Rows are points. The last column is the point's height on a tilted bowl or saddle (a function of degree 2), plus a little noise. Count its main directions that bend up, bend down and stay straight.

Points (16 x 4):
[[ 0.7  1.5 -0.9  2.4]
 [-4.0  5.6 -3.1 -0.8]
 [-5.9  7.3  3.9 -5.5]
 [-2.6  3.2  1.8  1.2]
 [ 1.3 -1.8  0.1  1.5]
 [ 2.6 -1.6  1.4  0.2]
 [ 1.0  7.7 -0.7 -2.2]
 [-0.4 -4.4  6.7 -6.7]
 [-1.8  2.3  1.3  2.1]
 [-2.6  1.5  1.0  2.1]
 [-3.7 -1.3  0.2  1.5]
 [ 3.0  4.0  0.6 -0.4]
 [ 0.8  4.2 -0.2  1.2]
 [ 3.2 -2.1  1.1 -0.3]
 [-0.7 -4.0  3.1 -1.4]
 [ 6.8 -5.8 -5.1 -8.8]]
Directions: 0 up, 3 down, 0 straight

Points (23 x 5):
[[ 1.2  8.0 -2.5 -8.4  7.8]
 [ 1.3  3.8  1.1  0.0 -0.6]
 [-0.6 -0.8  1.9  0.9 -0.6]
 [-4.5 -1.8  4.6  1.8  1.2]
 [ 2.1 -1.3  4.9 -4.1  2.0]
 [-1.3  1.5  4.0  1.1 -0.6]
 [-3.3  0.5 -0.9 -4.9  2.7]
 [-0.5  2.0  0.5  4.4 -0.5]
 [-2.4 -1.6 -2.0  0.0  1.0]
 [-1.7  3.7 -3.9  6.8  2.6]
 [ 2.2  4.6 -3.4  7.0  2.8]
 [ 0.2 -0.2  0.7  1.3 -0.8]
 [ 2.4  1.3  1.5 -2.0 -0.2]
 [-1.0  0.0  0.5  2.3 -0.7]
 [ 3.8 -6.9  0.9 -2.5  6.0]
 [ 2.8 -0.4 -0.3 -3.3  1.1]
 [-1.9 -2.2  2.9  1.5  0.1]
 [-4.1  5.9 -1.1  4.8  2.3]
 [ 1.1  1.6  1.0 -4.2  0.6]
 [ 2.9  6.4 -0.5 -3.0  1.7]
 [-4.7 -3.4 -3.6  1.1  3.8]
 [-6.6 -3.5  1.3  4.0  3.2]
 [-6.0 -7.5 -5.5  2.8 10.0]]
Directions: 4 up, 0 down, 0 straight

Points (41 x 7):
[[  0.2  -3.5  -0.9   3.6  -4.0   0.8  -3.1]
 [  1.2   2.6  -3.1  -4.7  -0.6  -2.2  -5.1]
 [  1.1  -7.3  -0.4  -0.6  -2.3   4.1  -2.1]
 [ -8.8   3.7  -5.6  -3.9  -1.7  -2.6  -6.0]
 [ -6.6   5.2   4.9   3.5  -4.1  -3.6  -8.0]
 [ -1.9   1.7   0.9  -0.6  -3.0  -0.3  -1.8]
 [ -1.5  -1.0   2.5   0.9  -2.9   2.2  -1.3]
 [ -2.3   0.0  -0.6   1.8   2.1  -8.6  -2.7]
 [  2.1  -2.9  -1.5  -1.3  -4.7  -3.7  -2.9]
 [ -5.0   0.9   3.0  -3.5   1.5   1.8  -0.7]
 [  0.1   0.0   1.3   1.9   0.7  -1.8  -1.0]
 [ -2.3  -3.2  -3.5   1.1   1.6   0.9  -1.8]
 [  2.6  -3.2  -4.4  -0.7   0.1   1.8  -3.2]
 [  0.5   0.5  -0.6  -1.8 -12.0  -1.6  -6.2]
 [ -3.7  -5.6   4.2  -0.3  -4.1  -5.3   2.0]
 [  1.5  -2.1  -3.7  -6.2  -0.8  -5.3  -5.8]
 [ -7.3  -1.2  -0.6   0.7   2.4   8.7   1.5]
 [  5.0  -3.5   6.0  -2.6  -0.5  -0.5  -2.1]
 [  3.0  -1.4   5.2  -3.2   2.5   3.0  -1.7]
 [ -6.4   0.9   5.1   4.4   0.3   1.0  -3.9]
 [  4.6   0.2  -2.8  -3.3   2.0   0.9  -4.2]
 [  1.7   2.5   0.2   1.2  -1.2   4.9  -1.2]
 [ -1.5   1.0  -2.1  -0.1  -4.4   3.0  -1.2]
 [  5.9  -0.9  -3.0   2.6   2.4  -2.9  -2.3]
 [  0.6   0.0  -2.5   2.7  -3.5  -3.4  -2.6]
 [  2.9  -5.0   5.5  -1.6   0.1   2.4  -0.2]
 [  3.8  -1.6   0.9   5.1   0.8   5.3  -2.0]
 [ -5.2   1.7  -1.4  -4.9   4.3  -4.6  -4.6]
 [ -4.2   3.1   2.9  -1.4  -1.4   1.5  -2.1]
 [ -7.1  -0.2  -6.4  -2.5   4.8  -2.1  -7.3]
 [ -2.8   0.1   4.4  -5.6   1.9  -3.9  -0.6]
 [ -6.2   1.9  -4.8   1.9   6.1  -0.6  -3.4]
 [ -3.8  -5.9   0.5  -0.5   3.3   3.3   0.6]
 [  2.2  -1.1  -7.8  -2.3   3.1   0.6  -5.2]
 [ -4.6   4.3   1.4  -4.6  -3.9   1.4  -4.6]
 [  4.2   1.5  -3.4   0.3   2.7  -0.6  -1.4]
 [ -0.8   0.2   1.7   3.2   0.6  -0.2  -1.3]
 [  3.3  -5.5   3.2  -2.6   1.5   7.8  -1.7]
 [ -4.4   0.0   0.0   4.6   2.6  -2.6  -3.2]
 [  2.1  -3.2   1.9  -2.6   0.5  -3.5  -0.2]
 [ -3.0  -3.0   2.4  -0.7   0.9  -2.7   0.7]]
Directions: 1 up, 3 down, 2 straight

Points (77 x 9):
[[  1.4   1.7  -0.7   1.5  -4.4   5.5  -3.9  -5.4  -0.3]
 [ -1.0   3.3  -3.1   3.1   0.8   0.8   6.8  -8.1   1.3]
 [  2.6   2.0  -2.7   8.2  -2.4   4.0   5.7   0.6  -2.9]
 [  1.3  -0.3  -1.8  -1.2  -2.1  -8.5  -1.5  -7.9   2.8]
 [  1.5  -2.7   3.2   1.3   1.0  -3.0   3.7   1.9  -1.9]
 [  0.1   5.5   1.5  -3.6  -3.0   1.6  -0.4   1.1  -1.7]
 [ -0.7   0.3   3.9  -1.0  -3.2  -0.1   0.3   1.2  -1.5]
 [ -6.1  -6.2   6.7   1.3   4.6  -1.6  -1.9  -1.1   7.0]
 [ -0.5   6.8  -3.6   0.8   2.1   2.6   4.4  -0.9  -5.2]
 [ -0.4   1.5  -0.2  -3.3  -1.5   3.2  -1.7  -1.5   0.4]
 [ -2.4   2.5   2.3   1.4  -0.6  -2.3   6.6   3.3  -2.9]
 [  4.0  -1.5  -4.3  -4.7  -0.9   5.5   3.4  -5.1  -6.5]
 [  0.3  -3.0   2.0  -1.3  -3.9  -5.2   0.9   0.0   0.6]
 [  1.9   2.5   0.9   3.2   0.4   2.6   1.0  -4.7  -0.8]
 [ -0.1   0.6   1.6  -3.5   4.6  -4.8   7.7  -0.9  -3.7]
 [  1.5   3.9   1.7   1.8   0.0   0.6  -1.8  -3.3  -0.6]
 [ -1.7   8.0  -0.9  -1.2   6.8   3.7   0.9   4.2  -8.4]
 [  1.8  -3.5  -0.3   2.0  -0.8  -4.0   3.9   4.2  -0.6]
 [ -4.4   5.6  -4.6  -7.0   0.6   0.8   1.1  -4.9  -5.2]
 [ -4.1   2.1   3.6   2.9  -6.7  -0.6  -2.2   2.5  -0.6]
 [  3.2  -2.4  -1.0  -4.2   0.7  -1.6  -3.8  -1.0   1.4]
 [  4.0  -5.2  -7.1   0.3   3.7  -2.3  -1.1  -4.0  -3.1]
 [ -3.0  -2.3   2.9  -3.4   0.2   4.3  -5.9   3.9   4.3]
 [  2.5  -0.1  -0.6   0.7  -2.8  -5.0  -0.4   3.1  -0.9]
 [  2.5   2.8   1.6   4.0  -4.2   0.6   1.0   0.3  -3.9]
 [  4.6  -1.1  -2.0   3.8   2.5   0.2  -0.6  -3.9  -0.6]
 [ -4.3  -2.5   7.9   2.0   3.9   2.1  -3.0   2.7   0.0]
 [ -1.1   3.9  -3.4   2.0   4.3  -3.2   2.3  -0.2  -4.2]
 [  5.1   0.8  -5.1   3.8  -0.7  -6.2   4.8   3.7   2.1]
 [ -1.4   7.0  -5.2   0.3  -1.1  -5.6   1.5   0.2  -5.4]
 [ -2.6   3.1  -1.3   2.5   3.9  -1.5   2.1   2.8  -5.1]
 [ -1.4  -3.7  -6.8  -6.6   4.4   7.0  -2.9   2.8  -5.2]
 [ -2.7  -6.6   2.5   5.8  -5.2   0.9   1.0  -1.2   2.9]
 [ -5.7   4.7   1.2  -1.0   0.2   5.3   0.9   2.0  -1.8]
 [ -0.1  -3.7   5.2   1.4   0.4  -3.5   2.7  -2.8   2.8]
 [  0.4  -0.4  -1.8   8.7  -5.4  -1.3   3.6  -5.5   3.0]
 [ -6.1   4.3  -2.5   1.8  -2.3  -3.8   5.0  -0.5  -0.3]
 [ -3.3   2.0  -0.8  -2.5   3.6  -1.2   2.3  -2.5  -2.1]
 [  0.4   2.3   3.9  -1.9   0.5   0.5   4.6  -1.7  -4.5]
 [ -0.5  -0.4   0.0   0.0  -0.4   0.9   0.3   0.0  -1.1]
 [ -5.5   5.4   6.3  -0.6  -3.6  -4.3  -3.7  -0.5  -2.2]
 [  6.0   2.4  -0.3  -4.7   3.2  -2.8   2.4  -1.2  -0.4]
 [  0.5   4.5  -2.0   0.4   1.2   2.3   3.8  -0.9  -3.9]
 [ -2.5   4.3   6.6  -2.7  -2.4   2.4  -0.8  -2.0  -1.2]
 [ -1.3  -3.4   1.5  -2.4   2.1  -1.3   0.1  -4.9   4.0]
 [ -0.5   3.0  -5.4   0.0  -1.6   0.9  -0.7  -1.8  -3.1]
 [  1.1   1.1  -3.1  -3.5   3.4   5.2  -2.0   2.5  -1.7]
 [ -6.0  -2.3  -1.4   2.9  -6.0   1.0  -6.2   2.4   1.9]
 [ -4.2  -2.0  -2.5  -2.0   1.2   6.2   1.2  -2.9   0.3]
 [ -1.7   3.0   3.1   2.6  -6.6   0.3   2.7   0.7  -2.7]
 [ -3.2   4.6   3.2  -0.9   0.3   9.2  -0.8   3.5  -0.4]
 [  3.4  -3.6  -1.3   2.2   1.8  -0.3  -2.2   6.0  -5.9]
 [ -4.1   2.8   2.3  -2.2  -3.1  -4.2   5.7  -2.4  -2.4]
 [ -2.4   4.8  -2.7  -6.6   8.1   1.4  -0.3  -0.1  -5.2]
 [ -1.1   3.8   4.2   3.9  -4.0  -1.4  -4.4  -1.8  -1.7]
 [  4.7  -6.6   0.1   3.8  -3.0   1.8   0.8  -3.3  -4.3]
 [  9.0  -3.6  -2.8   0.5  -3.0  -0.9  -1.3   1.6  -5.3]
 [  1.1   0.3   2.0  -2.0  -5.8   2.5   0.3  -1.9  -2.7]
 [ -6.1  -3.3  -4.0   5.1  -0.2   3.0   3.4   3.2   1.7]
 [  0.1  -1.6   1.7  -1.0  -2.1  -2.7  -3.6   4.8  -0.3]
 [  2.0  -0.7  -2.0  -2.8  -2.6  -0.6  -5.0   3.2  -0.1]
 [ -0.7   0.3   4.9  -3.3  -5.6  -3.3   4.6   0.7  -3.8]
 [ -1.6  -2.8  -2.7  -3.3   0.0  -3.8  -0.1   4.0  -1.4]
 [  3.3  -3.3  -3.3   3.0   0.7   8.2  -3.5   4.5  -7.9]
 [ -6.5   0.9  -2.4   3.3   6.0  -0.5  -0.7  -6.5   4.3]
 [  2.0  -0.6   8.7   0.2   1.7  -5.2   2.0   0.7  -2.3]
 [ -2.9  -4.7  -3.9   3.2   3.8   1.0   3.4   0.7  -1.7]
 [ -1.0   0.2   3.7  -0.8   6.4   2.6   0.0  -0.2  -1.5]
 [ -2.4   0.9   4.1  -2.2  -3.5   3.3   0.2  -3.7   0.3]
 [ -1.3  -3.9 -11.0  -0.7  -0.1   0.6   0.3   1.5  -7.0]
 [ -4.1   0.5   1.8   3.3   0.9   2.3  -0.6   0.8  -0.5]
 [ -1.3   1.5  -0.2  -4.1   0.0  -3.9  -7.1  -2.0   3.1]
 [  2.6   6.6   5.6   1.8   3.3  -0.3   1.3  -0.5  -5.4]
 [  0.7   5.8   0.3  -0.5  -3.0   2.0  -4.8   4.1  -0.2]
 [ -0.5  -2.5  -4.8  -4.3   5.7  -2.9   1.1   0.2  -4.2]
 [  3.3   1.6  -0.6  -1.1   2.4   6.1  -1.7   3.1  -2.1]
 [ -2.2  -4.1   4.4  -5.8   0.3  -0.5  -3.6   6.2   0.9]]
Directions: 3 up, 4 down, 1 straight
